Rows are points. Two turns around zero, p and q, are shown by what they do to some points. Write where each new point lands after one turn and then the other. Backwards means that the second turn is done in reverse. Each puzzle has new turns, and all numbers are rounded.
In the rows, 128 means zero.

Turn p:
[165 143 119] => [134 116  89]
[116 171 164] => [178 155 131]
[153 121  79] => [ 87 120  91]
[ 62 131 111] => [104 180 166]
[101 126 129] => [123 145 149]
[172  76 165] => [139  52 141]
Turn q:
[149 130 160] => [134 161 147]
[130 156 141] => [148 148 115]
[140 120  64] => [144  65 137]
[ 54  86 129] => [ 53 113  91]
[167 149 146] => [162 153 150]
Where do these land?
q, then p: [107 118  82] => [ 89 105 152]
p, then q backwards: [ 95 138 133] => [149 126 155]
q, then p backwards: [207 151 136] => [ 87 145 198]
p, then q backwards: [103 105 161] => [171 110 121]

Turn p:
[144 173 131] => [104 166 111]
[148  78 126] => [166 117 164]
[130 125 121] => [136 128 126]
[127  79  89] => [185 103 129]
[ 91 186 175] => [ 47 126 111]
Turn q:
[106 136 111] => [105 140 116]
[115 175 158] => [133 177 157]
[118 132  89] => [110 133  92]
[116 113 189] => [128 117 191]
[184  83  93] => [163  71  84]
Where do these land?
p, then q backwards: [108 110 153] => [117  96 143]
p, then q: [148  87 181] => [136 123 197]
q, then p backwards: [ 80 132  89] => [110 184 148]
p, then q backwards: [187 156  88] => [148 201 119]
q, then p: [ 88 156 120] => [ 95 120  92]
q, then p: [157 128 137] => [141 149 146]

Turn p:
[145 142  62  77] => [105  45 131 127]
[ 87 143 111  96] => [132 101 176 142]
[180  75 162 114] => [171 130  58 141]
[142 124 138 161] => [117 157 108 119]
[137 143 154 138] => [140 147 126 104]
[ 78 142 142 183] => [103 189 168 133]
Turn q:
[174  88 177 123] => [ 92  78 127 176]
[ 81 111  67 138] => [116 180  96  79]
[112 149  99 105] => [161 149 110 115]
[152 187 122 142] => [166 152 171 149]
[122 105 175 133] => [104  82 137 123]
Where do these land?
p, then q: [141 160 148  69] => [110  99  93 180]
p, then q backwards: [ 89 101 176 111] => [161 186 110 117]
p, then q: [122 116 127 172] => [154 144 149 100]
q, then p backwards: [ 80 118 106 162] => [144 176 137 166]
p, then q: [163 105 131  93] => [100 158 102 154]
q, then p: [173 168  81 161] => [120 166 144  56]

Turn p:
[135 161 121 138  84 163] => [136 189 137 135 136 107]
[135 165 117 158 152 112] => [129 127  94 125 173 124]
[134 118 166 166 140 135] => [102 110 155 118 159 109]
[155  91 166  94 144 120] => [144  75 162 141 106 116]
[ 92 139  81 104 147  96] => [139 125  72 112 108 169]
[152 111  83 126 134 104] => [122 117  97 172 121 149]
[115 155  97  88 106 140] => [165 167 111 126 101 141]
[ 98 100 163 127 124 178] => [117 137 192  97 119 140]
[136 112 158 150 121 105] => [100 105 133 127 129  98]
Turn q:
[107 151 131 162 118 133] => [100 138 109 133  97 122]
[127  82 129  31 145 155] => [132 107 179 120 218 163]
[121 129 124  76 137 152] => [114 106 137 117 172 152]
[154 124 142 137 111 151] => [137 147 134  98 115 145]
[128  91 112 148 144 145] => [144 158 130 156 132 152]
[133 156 145 161 149  96] => [134 135  92 128 112  83]
[115 135 141 149  97  96] => [116 126 143 130  91  95]
[140 157 100 160 123  96] => [145 106 100 141  86 111]
Where do these land?
p, then q: [129 153 126 130  83 150] => [119  98 103 107 110 100]
q, then p: [117 104 146 115 123 133] => [139 115 134 103 141 118]
q, then p backwards: [113 127  97 114 137 171] => [122 108  89 144 160 134]
p, then q: [ 91 169  99 123  81 119] => [116  58 108 118 106 140]
p, then q backwards: [173 110 138 102 179 104] => [136 135  68  92 134  92]
p, then q: [157 114 150 158 164 108] => [142 163 136 171 153 116]
q, then p: [158  88 131 147 151  93] => [136 112 108 163 161  87]
p, then q: [ 85 159 138 136 107 146] => [112  81 119 104 151 120]

Turn p:
[170  87  76 159 178 142] => [124 126 171 183 104  62]
[109 120 130 113  91 119] => [139 102 126 108 123 158]
[138 146 104 110 106 136] => [124 128 163 118 139 148]
[ 96 137 115  94 138 102] => [136 104 126  89 157 113]
[170 130 167 131 126 138] => [ 85 148 112 150 116 145]
[155  89 131 154 162 151] => [119 129 123 185 109  98]
[105 161 176 152 105  99] => [136 160  81  87 112 154]
[ 81 154 125 111 119 138] => [162 128 122 105 165 146]
Turn q:
[129 120 130 108 133 153] => [127 151 114 119 111 122]
[142 177 110 160 128 182] => [138  88  79 143 103  84]
[123 117 127 144 166  84] => [ 85 113 153 139 143 155]
[ 77 132 143  85 115 130] => [142 178 163 144 116 106]
[148 143 143 136 139  75] => [118 115 134 157 168 161]
[149 112 103 167  90 170] => [160  87 106  80 110 112]
[118  93 177 120 145 136] => [127 155 139 131  91 172]
[138 129  91 105 109  94] => [125 136 137 110 181 113]
Where do these land?
q, then p: [ 98 104 123 142 144 145] => [133 110 111 112 125 164]
q, then p: [126 122 119 149 139 114] => [138 110 110 140 130 128]
p, then q: [123 120 143 148 161 131] => [117 101 136 129 157 120]
q, then p: [164 128 160 146  43 142] => [ 56 127 178 173 113 121]
q, then p backwards: [137  98 142  96 131 123] => [132 169 141 138 111 131]
p, then q: [120 225 144 100  74 134] => [112 188  68 171  83  81]
q, then p: [137 141 118 141 163 150] => [164 107 140 115 115 127]
p, then q: [125 101 118 121 143  94] => [128 142 157 107 151 144]
p, then q backwards: [121 114  84 109 154 118] => [102 144  92 147 104 116]
